Every row gives one point. Each table stands for the endless flat space through its points: a line for two points, a plane for three, and so on. Write the one point that lies in both, or say that there is none.

First (2 x 3):
[[-22 -20  12]
 [-28 -18  12]]
Second:
[[-17 -23   2]
 [-18 -22   7]]
They share: [-19 -21  12]

First (2 x 3):
[[26 13 16]
 [ 6 13 -4]]
Second, 2 rows:
[[10 16 -3]
 [ 5 19 -7]]
They share: no point

First, 2 rows:
[[ -2   5   8 -19]
 [ 22 -13  -4  11]]
Second, 3 rows:
[[  0  18  18   1]
 [ 16  -6  10 -19]
 [ 18 -16  -2 -14]]
They share: [10 -4  2 -4]

First (4 x 6):
[[ -6 -31  12 -27 -58  -4]
 [ 15 -12  25  15  14  -4]
 [  2  -3   5  -3  -6 -21]
 [ 14  -3  25  13  18 -17]]
Second:
[[ 10 -18  15  -2 -21 -15]
 [  4 -10  15   0 -15  -7]]
They share: no point

First (3 x 8):
[[-28  -6 -11  18   6   9   2   3]
 [-26  -8 -18  16   2  28   2  10]
 [-10   6   1  10   0  25   2  11]]
Second (3 x 8):
[[-14  12  -5  14 -11  14   1   0]
 [-14  25  -4   4   1  32  -7  -9]
 [-14  -3  -2  20 -11  -4   7  15]]
They share: no point

First (4 x 8):
[[-10  -2  -3 -13  20 -22 -27 -28]
 [ 50  35   1  -9   4 -18 -21 -12]
 [  0 -15   1   1  24 -23 -16 -17]
 [ -5  -1  13 -16  17  -2  -7 -15]]
Second (3 x 8):
[[  5  15  -2   4   5 -30 -26   5]
 [  5  12  -2  19   2 -39 -38 -10]
 [ 35  -1   4 -30  31   0   6 -15]]
They share: [ 20   5   1  -3  16 -21 -18 -15]

First, 2 rows:
[[ -8   2 -11  31 -27   7  10   4 -11]
 [ -5   1 -10  36 -31   6   5   6  -7]]
Second (3 x 9):
[[-32   3 -11  28 -12  19  30   7   1]
 [-37   5 -16  26 -18  19  33   1   6]
 [-23   3  -9  27  -9  17  26   7  -9]]
They share: no point

First (2 x 11):
[[ -3  -1  -3  -1   2 -20  -5   0  -3 -19   8]
 [  9 -17  13 -21  -2 -20   3  -4 -23 -19  28]]
Second (2 x 11):
[[  8  -3   9 -18  -9 -12  -7  -5 -12 -27  21]
 [ 12  -2  13 -24 -14  -8  -9  -7 -14 -31  25]]
They share: [  0  -5   1  -6   1 -20  -3  -1  -8 -19  13]

First (2 x 12):
[[-21  16  14  14  -9   4  20  -2   0   2   2  -5]
 [-15  20   2  12 -17   0   8 -14  10 -10  10  -5]]
Second (2 x 12):
[[-27  15 -10   1  -1   5  11 -26  -7 -22  21 -20]
 [-24  16  -4   5  -5   4  12 -20  -3 -16  16 -15]]
They share: [-18  18   8  13 -13   2  14  -8   5  -4   6  -5]

First, 3 rows:
[[ 35  24  -2  14 -21   8  19  -7  12 -15   3  31]
 [ 17   6 -17  17  -9  -7   1  -1  24 -15  -6  37]
 [ -7 -10 -21  17  -5 -27 -23 -21  20 -19  14  13]]
Second, 3 rows:
[[ 12  13   5  20 -14   5   9 -22   0 -21  20  31]
 [ 18   9 -18  14 -15 -15  -2 -13  23 -16   5  14]
 [ 38   1 -12  -6 -21  -7 -20   9  17  -2  -5  24]]
They share: [ 17  10  -9  15 -15  -7   1 -15  14 -17  10  21]

First, 2 rows:
[[-15  14  26  -5   4 -12 -25   6  10  22  22  25   4 -10]
 [-12  20  17   4  10  -6 -16  24   4   7  13  13  19  -7]]
Second, 4 rows:
[[-10  15  12   0   4 -10 -14  17  15   8  24  17  21 -11]
 [-27  28  21  -4  19   8  -5  28  10  11  32 -12  26   0]
 [-16  22  30   4   6 -11 -25  16  -7  18   3  18   5  -1]
 [-24  30  23   5 -15 -19  -5  12  -1  17  15  -7  23  17]]
They share: [-13  18  20   1   8  -8 -19  18   6  12  16  17  14  -8]

First, 4 rows:
[[ 15   0 -12 -15   4   2 -24  -1   1  -8  -2  28  12  -9 -43  18  26   5]
 [ 23  17 -11  16  -4   7  -8  -5 -14  -7   1  18 -10 -25 -18  25  29   8]
 [ 19  14 -23  52 -10  21  -8   9 -29   3   8   8 -41 -25   7   6  14   0]
 [ 21   9 -19  46  -6  19  -6   5 -28   5  11   4 -36 -27  10   9  19  -2]]
Second:
[[ 22  16 -20  19   6  11 -12  -9 -25   1   5  12 -16  -3  -9   4  26  -7]
 [  8  12 -34  13  -6  -3 -32  17 -11  15   7  14 -28 -17 -27  -4  30  13]
 [ 25  26 -25  14  -8  -2 -30  -2 -12  18  16  15 -26  -4  -8  -8  36  15]
 [-12 -28 -19  38  -1  22 -17   7 -16 -30 -23  24 -13 -37 -27  21   0  -2]]
They share: no point

First, 3 rows:
[[-12  26   9   1 -30 -14 -25   1  13 -14  16  -9 -27  -8  13 -22   5  -1
  -22  12]
 [-12   7   0  22  -7  11 -21  -8   5 -12   8 -18 -11 -14   9  -2  15 -22
   -5   4]
 [-28  14 -11  21 -18   6  -9 -19  -3  10   0   3 -11   0  29  -6  -3  11
   -2  28]]
Second (3 x 20):
[[ -4  23   3  18  -8  -3 -36 -11  10  -1   4 -14 -28 -22  11   1   2   3
   -1   6]
 [-17  12   2  14 -17   0 -25 -16   9  -8   3 -17 -25 -10   8  -7   7  -6
  -13   2]
 [-11  22   4  18 -11   2 -35 -26  15   2  -7 -15 -35 -14  -2   1   5   0
   -1  -2]]
They share: no point

First:
[[-15 -11 -20   4  22   7 -26  20 -21 -17 -33 -15   2  -8   6 -19  11   2
  -15 -17]
 [-27 -12 -12   8  28  18 -32  16 -15  -9 -20 -19  -7  -9   0 -13   7  22
   -8 -22]
 [-37  -2   0  -6  16  26 -22   6  -7  -5  -4 -13   1   3   6  -7   1  30
   -2 -10]
 [ -2 -14 -34  -1  22  -9 -33  31 -17 -23 -47 -20   0  -4  -3 -28   6  -8
  -28 -21]]
Second (2 x 20):
[[-11   0  -8 -22   7   3 -27  17  -9  -3 -26 -18  17   3   5  -6   3  -3
  -24   8]
 [-31   0 -16 -10   7  15  -7   9  -9 -27 -14  -2   5  15  13 -26  -1  17
   -4 -16]]
They share: [-21   0 -12 -16   7   9 -17  13  -9 -15 -20 -10  11   9   9 -16   1   7
 -14  -4]

First:
[[-44  -9  -1 -19  19  26  23 -29 -12 -22 -28   1 -18   6   9  18  -4 -22
   15  25  39  12 -28 -27]
 [ -7   9  -6  -6  -1   4 -16  14  23 -15  -8  16 -12   7 -16   8  23   5
   10 -22  -2   3   4  -2]
 [-10  24  15 -21  13  23  -6   4  18   2 -22  16 -15  -4   9   7  24   3
   16 -14  13   3  -2  -6]
 [ -1  10  -4   0   3   9 -13   3  25  -7 -12   9 -13   7  -4   1  19  12
   21 -11   2  -2   8   1]]
Second (3 x 24):
[[-25   2   6 -11  13   6   3  -9   2 -13 -26   5 -18   4  -4  10  17  -2
   12  -2  14   7 -19  -9]
 [-25   3  10  -8  14   0   6 -12  -3 -15 -31  -1 -21   3  -9  11  22   1
   12  -5  15   4 -25  -6]
 [-21   3  11  -4  18  -6   2 -13  -1 -21 -34  -4 -27  -2 -11  11  27  -2
    9  -3  14   7 -28  -9]]
They share: no point

First, 2 rows:
[[ -1 -10  11 -13  13 -19   1  -2 -20   0 -24  23  -6  11 -14  20  23 -18
   11  15  12  21 -22   4]
 [  9   2   5 -11  13  -7   1  -4 -12   8 -14  15   4  21 -16  10  19 -14
   13   9  10  13 -16   6]]
Second, 4 rows:
[[  8  -9   2 -14  15   1 -18 -19 -19  -6 -20  11  13  13  -5  26  25 -38
    7   6  14  16 -24  -9]
 [  3  -8   0 -14  13   4 -19 -19 -20   3 -11   9   4  15  -2  32  24 -36
    5  17  14  23 -29   0]
 [ -1   3  11 -17  21 -26  24  14 -13   9 -20  32   4   4 -29   5  13  -8
   22  12  11  13 -15   6]
 [  7 -18  -6 -14   7   8 -27 -31 -20  -7 -19   3  14  19   2  30  26 -46
   -1   5  12  17 -31 -12]]
They share: no point

First (4 x 24):
[[ 11   1 -11  -4 -23  36   1  -5   0   3 -13   6   5 -10  -9   9 -10 -13
   20   2  23 -16   0  -9]
 [  9  39   1 -14 -11 -22   7  -5  -8   1  -9  16  23  12  21  -3   8  13
   -6   2  15  -4 -42 -29]
 [ 16  26  -3 -15 -21  -5   4   1 -10  -4  -7  19  10   9  16  11   3   0
   -5   6  25 -12 -29 -25]
 [ 10 -14 -14   4 -25  59   1 -10   7   9 -17  -1   0 -18 -22  10 -16 -21
   34  -3  21 -21  17   1]]
Second:
[[ 19 -14 -19  15 -29  31  20  -1 -10  -2 -26  10   5   3  -4  -7 -20 -12
   12 -15  23 -10  -1 -22]
 [  7  -6 -27  24 -24  23  20  23  -4   1 -34   5   7  16   8 -25 -15 -19
   28 -20  33  -5  -8 -22]
 [ 31 -14 -17  16 -33  37  29   0 -13  -3 -31   4  13   1  -6  -6 -19 -15
   20 -12  31  -1   6 -26]
 [ 19  16   5 -12 -17  19  11 -28  -1   7 -11  -2  17  -9  -4  20   1   9
   18   0  11  -7 -16  -4]]
They share: no point

First, 5 rows:
[[  8 -30  37  20 -10  32 -40  36 -11   2  -6  42 -22  39  -3  37  23  19
    2  27   6   7  19 -12]
 [ -3 -24  10  17 -18  26 -12  47  -5   0 -20  16 -18  22 -25  45  14  -3
   24  18   6  12   6 -17]
 [ 18 -12 -14 -11  -6  11  -3  -1 -14  28  27 -11   5   7 -39  -8  -7  -7
   16 -45  -8  -5  -3   4]
 [ 13   3  -8 -14  -8   8   1  16 -14  20  10  -7   6   2 -37  12   5  -5
   23 -24  16   3 -10   8]
 [ -3 -32  -1  19 -18  28  -7  40  -2   5 -14   6 -17  19 -33  35   5 -11
   26   3  -8   8   7 -21]]
Second, 4 rows:
[[ 26 -23  15 -13  -7  26   1   5  -5   4   9   9  11  13  -1  -8  32 -12
   25   8 -20   8  14 -11]
 [ 21 -17  11   0  -6  16 -17  13 -14  11  15   7   1  20 -13   6  17 -10
    5   9  -4  13  15  -8]
 [ 14 -15  23  -9 -27  34   1   5  -1   0   9  33  11  -7  -9   8  20  12
   41 -12 -12 -12  -6   1]
 [ 13 -17  19  -9 -19  32  -3  11  -2   2   6  24   7   3 -10   8  18   8
   32 -10  -9  -9   0  -2]]
They share: no point

First:
[[ 14   9   9  11   5  15  16 -12   3  14 -17   7   8   6  -4 -14  -4   4
   -2   4  -4  -4   4   7]
 [ 23 -10   2  -3   0  20  10   1  10  -9 -10   7   5   7   4 -13  -6 -10
   12   7 -13   2  -3   6]
 [  5  -7   5   3  -3  14   1 -11  -2   6  -4  -2 -13   4  -2  -7   9 -13
   15 -11 -13   2   0   9]]
Second (5 x 24):
[[ 20  25 -10  25  11  31  33   1  15  17 -16   7  25  15 -14 -26  -3   1
    1  13   1   3   1   1]
 [ 26 -20  35 -11 -13   1   1  -6 -20  -8 -18  28  11   5   8  -3 -30   9
  -13 -14 -12  -7  -8  18]
 [ 12  -2  15   9 -22   6  14  11 -11   0  -6  21  17   0 -14   1 -27   4
   -4  -9 -21   3  -6   0]
 [ 10  21 -11  21  28  31  31 -13  32  20 -19  -7  18  13  -4 -25  12   5
   -1  29   9 -12  18   5]
 [ 21   9  19   1  -9  -2   9 -14   1   8 -22  10  -5 -15  -1  -4 -17   4
    6  16 -23   4   2  -9]]
They share: [ 20   8   8   9   6  17  19  -8   7   9 -19  10  14   7  -2 -16  -9   5
  -3  10  -4  -4   3   6]

First (4 x 24):
[[ 31  14  29   2 -34  25 -27  29 -18 -11  -5  13  -4  16  -2  -9  -8  18
  -27 -32 -28 -12  23 -14]
 [ 38  19  38  -9 -37  31 -27  32 -24  -9  -2  15 -13  13   1 -13  -9   9
  -32 -41 -26 -17  21 -16]
 [ 18  37  18  -3 -11  25   1  21  -8   8 -26  24 -42 -20   6 -24 -30  -3
   -2 -22  -2 -34  -7 -23]
 [ 33  30  35 -10 -26  35 -15  30 -22  -8  -7  16 -25   3   7 -22 -13   4
  -27 -37 -16 -21   7 -19]]
Second, 3 rows:
[[  9   6  31 -15 -17   2  -1  31 -20   8  -6  29  -3   0 -11  -1 -42  26
  -14 -13 -23 -10  -2 -25]
 [  9  24  25  -3 -29   2 -16  19  -5  -1  -6  23   3   6  -2  -4 -27  26
  -23 -25 -14  -4  -2 -25]
 [ 11  17  21  -2 -24   5 -13  23  -9   0 -10  22  -3   4  -5  -5 -27  22
  -16 -20 -17 -11   1 -21]]
They share: no point

First:
[[-14   4 -10   6 -12 -20 -14 -19   2  -2 -25   7  14 -15  13   8 -11  -6
   15 -12 -10  10   1  12]
 [ 14 -21   7  -4 -29 -15  10  11  24 -18 -10   2  16 -27   7  -5 -25  -4
    2 -10   5  38 -24  -7]
 [ -1  -9  -8 -12 -17  -7  -8 -12  -4  17 -18  22  16 -13 -13  -7 -13   7
    9   4  -2  28   3   8]
 [-13  -2  -1   9   4 -18 -12 -16  -5   9 -22  16  17  -3  12  16 -11   1
    7 -17  -6  13   8  10]
 [-10  -7  12  17  17 -22  -5  -6  -2  -1 -18  15  16   5  23  29 -16  -1
   -1 -32  -4  15   5   7]]
Second (2 x 24):
[[-19 -24   7  17 -18 -24   5  11  21  -3 -22   1  33 -33  20   7 -15   8
    7 -12  15  10 -10  -8]
 [  1  -4  -1   9 -14 -20  -7 -13  13  -7 -18   1  17 -17  20   7 -15  -8
    7 -16  -5  22 -10   0]]
They share: [ -4  -9   1  11 -15 -21  -4  -7  15  -6 -19   1  21 -21  20   7 -15  -4
   7 -15   0  19 -10  -2]

First:
[[ -1  30 -15 -22   7  -9 -29   3 -20 -28 -26  -2   9  20  -5  25 -15 -10
  -11 -42  -8  22 -27   9]
 [ -7  17   8  -6  19 -23   7   0 -10   2  -9  -4  13   7 -16   2 -10  17
   -1 -16  -1  -2  -7   7]
 [ -1  23   3 -11   5   0 -25  -4 -30 -19 -21  -5  11  21 -20  23 -32  -1
    5 -39 -15  11 -13  14]
 [ -5  15  17  -1   9  -6  -5  -4 -26  -1 -13  -3  11  13 -28   9 -32  15
   13 -25 -11  -3  -1  12]]
Second:
[[  0   4  -3 -13  24 -16 -11   4 -13   1 -18  17  12  21  -6  -5 -12  18
   -2 -13 -13  -3 -19 -11]
 [-18  19 -21 -15  17  -5   5  -2  22  -9 -19  35  33  28  -8  23 -27  25
   10  -6   9  18  -8   4]
 [-17  38  -4 -15 -11 -11  24 -18  -2   4 -10   1  17  -3 -31  48 -43  10
   14 -18  36  12   5  35]
 [-11  10  -3   4  34   1  12  20  -6 -15  -8  22   7  22   4  14 -17  17
    4  -1   0 -10 -17  -3]
 [  2  29   4 -30 -18 -35  -5 -32 -28  26 -19 -10  13  -7 -43  23 -37  10
    0 -31  19   8   2  24]]
They share: no point

First, 3 rows:
[[-15  11 -15  29  26   6  -2   7   6  28 -12  -2  -2  21   8   1   4  -5
   20   7 -10   5  -2  24]
 [-21  25  -7  18  28  -6  -5 -17  11  17 -15 -14  -3  -1   1   7 -26   5
   -6  20  -1  26  11  17]
 [-23  28 -11  11  22  -5  -6 -20  11  10 -11 -13   0  -5  -3   4 -26   0
   -8  16   2  28  12   8]]
Second (5 x 24):
[[ -3  31   3  36  -2  12   8 -11  24   1  11 -22  12   4 -19  14  -5  -2
    0 -16  -6  25 -17  17]
 [-19   7 -21  16  10   8   0 -15   8   9 -13 -10 -12  20   1   6  -1  -6
   12  -4  -6  17   3  -7]
 [ -3  23  -5  32  -4  24  -2  -5  22  11  19 -14  10   6 -11  16 -11   8
   -2  -8  -4  35 -11  23]
 [-23  15 -46  -6  42   7 -27  15 -15  45  -1  12  11   9  12 -19 -10 -11
   24  34  -4   1  19  19]
 [-15  47  16  44  11  -9  16   4  28  -4  -5  -8  22  -6 -14  -2   7 -22
    1 -14  -1   8 -20  32]]
They share: [-19  18 -19  17  18   5  -4  -2   7  16  -7  -3   2  11   1  -2  -2 -10
  12   4  -4  12   2  10]

First:
[[  2 -50  26 -11 -26  12   8  24  27 -11  -9 -12  32  34  27   3  23 -15
    5 -31 -23  21  12  15]
 [ 15 -23  33 -18 -22 -23  18  25  18 -17 -30  21  11  11  22  -5  10  -7
  -12  -6 -12  20  17 -10]
 [ 12  31   9   6 -11  10   8  23  34   9   5  60  17 -20  35  20 -30  33
   12  14 -34  17 -18  21]
 [-22 -26   6   2  -2  56  20   9  17  27  25  -8  28  40  39  11  29  19
   15 -30 -46  10  -7  32]
 [ 28 -11  11  28 -25 -22   8   9  20  -7 -31  16  19   4  -5  38 -12   1
   18   4  -4   9  14   5]
 [ -7  -5  -1  -1 -16  51  -2  14  46  13  20  15  31  19  50  23   2  15
   22 -21 -47  15 -14  47]]
Second, 3 rows:
[[ 12  -8  16  19  -8  -2  12   8  18  -6 -11  -2  11  28   6   1  11  13
    0 -24  -5  25  16  -9]
 [  6  -9  13   9 -18 -11  27   4   7 -17 -19   5  29  30  12   4  21  15
   18 -19  -9  33  20   3]
 [ 16 -34  18  -1 -28   4   2  24  32   8 -19  20  19   0  22  39  -9 -15
    8   6 -29  -7   0  23]]
They share: [ 12 -20  16   7 -20  -2  12  14  21  -3 -17  10  20  16  15  19   5   1
   9  -9 -17  13  10   9]

First:
[[ -9  -7  22  21   3  13   3  14   9 -22  20  24  -3  29 -17  -9 -20  11
    6  -9  -2 -31  37   2]
 [  9   9  20  16  18  -9  -5  16  -5 -26  10  10  -5  16 -17 -15 -19  -1
   -3 -17 -25 -17  25   9]
 [ 16  15  18  14  24 -11 -12   6 -11 -16  11   4  -2   7 -28 -10 -17  -5
    7 -12 -28 -23  31  15]
 [  4  -2  23  24   5  -2   9  33  10 -47  14  25 -14  27  -6 -28 -24   0
  -12 -23 -22 -12  24   2]]
Second:
[[ -1  27  17  34  39  -8  -7  28 -12 -23   5  14  11  25   1 -23 -17   5
   -7 -28 -10  -6  17  -1]
 [ -5  19  29  24  33  -8  -7  20 -12 -27  23  -6  -7  13   9  -9 -21  25
    5 -20  -2 -16  23   7]
 [ -1   5  28   4   3 -20 -10  -8 -31 -28  19  13  -7   7 -19   8 -39   5
   -4  -2 -30 -32  35  24]
 [ -3  21  24  26  30 -11  -7  18 -17 -26  15   8   2  16   1 -11 -24  12
   -1 -20 -10 -15  23   8]]
They share: no point

First:
[[-17  29  26  -5  17  31  15  14  -9  -9  14  20 -18  16  -9   7  -7  19
   11  -4 -14  16  15 -27]
 [  2  17  43  19  19  14   9   3  10 -25 -17  23 -35 -15 -28  20   8  21
   22   0  -3  22  10 -27]
 [  6  -1  35   1   5  31  24   7  -2   8  17  -9 -17  15 -12  11  23  30
   18  -8  -4   8   6  -6]
 [ -5 -13   2  -7  -5  27  26 -12 -26  17  22  -8  -1  -6   5  38  -2  -7
  -27 -17 -15 -11  40  -9]
 [-14 -10  22 -10   3   4  38   3 -15  21 -12 -10  -8 -17  13  52  -2 -18
  -24 -32   3 -16  59  -6]
 [  2  57  -4  12  -2  14  -9   0 -13 -22  29  42  -6   7 -18 -10 -26  24
   -6 -11 -10  13   0 -37]
 [ 10  22  53  11  12 -22  31  18  27  -8 -56  19 -52 -21 -17  19  11  15
   22 -28  21  16  24  -6]]
Second, 6 rows:
[[-10  20 -19   9 -31  33  12  15  10 -12  24  26  -9 -21 -21   3  -1 -15
    0 -47  16 -38  18 -46]
 [ -3  24  52   9  -2  -4  46 -33  -4   5 -24 -12 -18   2 -41  28  -3  36
  -17  -4 -12  26  14 -24]
 [-14  17  30   2 -23   8  36 -23   6  12 -18  10  -8  -3 -40   7 -19  24
    3 -13  -1   4  14 -29]
 [ 14  19 -13  13   7  26   8  29  -5 -23  45  -1 -28 -20   3  37  37 -12
  -31 -49  10 -18  20 -28]
 [-23  -7  -3 -10 -35  41  12   4   6  12  12   1 -32  -6 -34  13  -7 -15
  -12 -43  11 -11  -4 -20]
 [ 13  22  36   9  17  -1  30 -25 -27  12 -12   4 -10  14 -15  20  -6  22
  -12   2 -22  25  23  -7]]
They share: no point

First:
[[ 13   1  23  24  16   1   2  -8  -4   2 -31 -18  34 -32  11 -39 -11  22
  -12   8   1   8  27 -27]
 [ 21  -3  27  16  36  13  14 -28  16   2 -35 -30  42 -28  15 -43 -11  46
   -8 -12  21  12  11 -35]
 [ 27  -2  32 -32  -7 -16  33  -9  -9  -8  32  27  -6  -3   2  -6  45   8
  -11  -3 -32  -5  -7  -3]
 [  1 -20  23 -25 -19  -1  27   7  41 -28  29 -23  16 -24  -4  -4  27  13
  -10  -7 -25  -6 -32  21]
 [ 17 -11  17 -24 -10 -10  15   5   4  -6  29   5   2 -15  11   1  33  -6
  -18  10 -39 -13  -3  -3]]
Second:
[[ 29 -11  11 -17   4  -5  21  -5  15 -16  12 -10  16  -8   7 -19  15  15
   -8   1 -12   7   0 -19]
 [  1 -30  32 -20 -19   5  39 -12   7 -12 -12 -44   5 -11  -8 -17  23 -13
   10   6 -19 -18  12  -5]
 [ 12 -25  42   1   4 -16  22 -11  20  24  15 -16   3 -60   2  20  19   3
  -25  11 -50 -28  -6  -2]
 [ 42  -5  -8 -24   9 -16  22 -16  30 -21  15  -1  28   0  -3 -20  -1  13
   -5   1  -5  27  -1 -12]]
They share: no point

First, 3 rows:
[[ 19  -9 -10 -46 -13   1   9  15  22 -14   1  -8 -34 -32 -27 -30 -44 -33
    1  20   3 -27  -6  10]
 [-11 -13 -14  -5   7  -5  30   6  21 -17  25  15  10  10 -10 -12   1  -7
   28  18  -2 -16  19 -27]
 [ 10 -13 -14 -32  -5   1  18   9  24 -17  10   0 -20 -17 -22 -24 -29 -25
   10  18   1 -25   1  -3]]
Second, 6 rows:
[[ -6 -10   8 -22 -15  18  16  22   1  -6  17   8  -4  -8 -22  -7 -15 -20
   32  10 -28 -31  10 -47]
 [ -8 -28 -10 -32  -3 -39  14  11  24  -4   6  -5 -22  16 -26 -30  -2  -4
   22   6  -3 -35  22 -20]
 [ 13 -15  -1 -18  -6 -20  31  10  21  -9  17  11 -18   7 -22 -10 -12  -3
   26  16 -12 -39  13 -28]
 [  5  -4   8 -21 -24   0   9  24   5  -8   1  -6 -28   4 -42   1 -28 -18
   39  23 -11 -51  -2 -32]
 [-28 -10 -13 -36 -28 -16 -24  31   3 -10 -19 -32 -34   9 -48 -24 -25 -34
   25  20  23 -37  -2   5]
 [ 16 -30  -7 -16 -23 -32  35   5  16   4  13   9 -21  10 -36 -13 -13  -5
   30  17  13 -33  27   9]]
They share: no point
